Every row gives one point. The last column is the point's height on a tilted bowl or saddle (a function of degree 2), plus a little noise. Along how many of its main directions does it bend up, bend down or stay straight?

Points, 10 rows:
0.4; 2.9; -0.1
3.8; 6.4; -2.5
0.3; -0.3; 2.3
0.7; -2.0; 3.1
-1.1; 8.5; -7.4
-3.1; -9.9; 6.4
-3.1; -7.3; 6.1
-4.3; -1.8; 3.5
-1.8; -1.6; 3.4
-1.0; 4.7; -2.2
Directions: 0 up, 1 down, 1 straight

Points, 18 rows:
-3.9; 3.7; -8.4; -7.7
1.1; 2.6; 1.5; 2.4
6.7; -0.9; 5.9; 2.9
4.8; -2.3; 4.2; 2.7
-1.0; 4.0; -2.2; -0.4
1.2; 8.7; 5.4; 2.0
-1.8; -3.5; 0.2; 0.3
0.5; -5.7; -1.7; -1.4
-1.0; -3.3; 1.2; 1.2
-3.2; 0.1; -4.1; -2.6
-2.8; -2.2; -7.8; -6.8
-7.4; -4.4; -4.0; -5.7
2.3; 7.9; 2.6; 1.7
-5.2; -0.8; -10.9; -11.9
-7.7; -3.4; 4.2; -0.7
-1.9; -2.9; 1.2; 1.0
4.1; -0.5; -4.5; -2.1
-0.9; 1.1; 1.1; 2.0
Directions: 0 up, 3 down, 0 straight

Points (17 x 4):
-2.9; 10.2; -0.1; 6.8
1.4; -4.3; 7.4; 3.2
0.5; -3.6; -0.2; 1.1
-2.3; -5.4; 2.6; 0.1
-5.4; -1.1; -3.8; -0.4
1.5; -9.7; 3.4; 3.6
-0.9; 4.1; 5.0; 4.6
3.5; 4.9; 2.2; 4.6
1.0; -3.5; 2.5; 1.6
-4.8; -1.5; 3.8; -0.4
6.0; -3.9; 1.5; 5.0
-2.2; 8.6; 7.9; 10.7
1.4; -5.5; 3.4; 2.2
0.6; 1.6; -0.6; 1.4
2.7; -3.7; 1.3; 2.4
-4.6; 9.3; 0.2; 6.2
0.9; -1.7; 3.9; 1.9
Directions: 2 up, 0 down, 1 straight

Points (23 x 5):
-0.9; 1.8; -3.0; 0.1; 0.2
2.6; 2.6; 0.2; -1.7; 1.3
2.8; 3.0; -2.8; -2.5; 2.1
3.2; -2.8; -2.7; 0.4; 3.0
-10.4; -2.3; -1.1; -4.0; -2.2
1.0; 4.6; 0.0; -1.8; 2.2
-3.1; 0.1; -10.3; 0.2; -1.3
-6.0; -2.6; -4.4; -9.6; -7.0
2.0; 2.5; 0.5; -3.0; 1.3
-0.1; 8.7; 4.4; -6.7; 11.1
2.9; -0.8; 1.1; -2.4; 1.1
2.2; 5.4; 0.6; -1.8; 2.7
-2.0; -0.8; -3.9; -4.2; -1.6
8.5; 3.7; -2.6; 1.6; 4.5
-7.7; 7.2; 6.2; -4.1; 10.6
-0.8; 3.8; -3.0; -12.0; 1.1
-5.6; -1.0; -7.1; 7.2; 0.1
3.6; 5.4; -1.2; 2.3; 2.0
-2.2; 4.3; 4.1; -6.9; 5.3
-1.1; 4.3; -0.9; -4.7; 2.2
-0.4; -4.4; -5.9; 4.0; 4.7
-0.9; -6.2; -0.5; -4.1; 2.5
-0.9; -1.0; 6.1; -2.1; 2.6
Directions: 2 up, 1 down, 1 straight
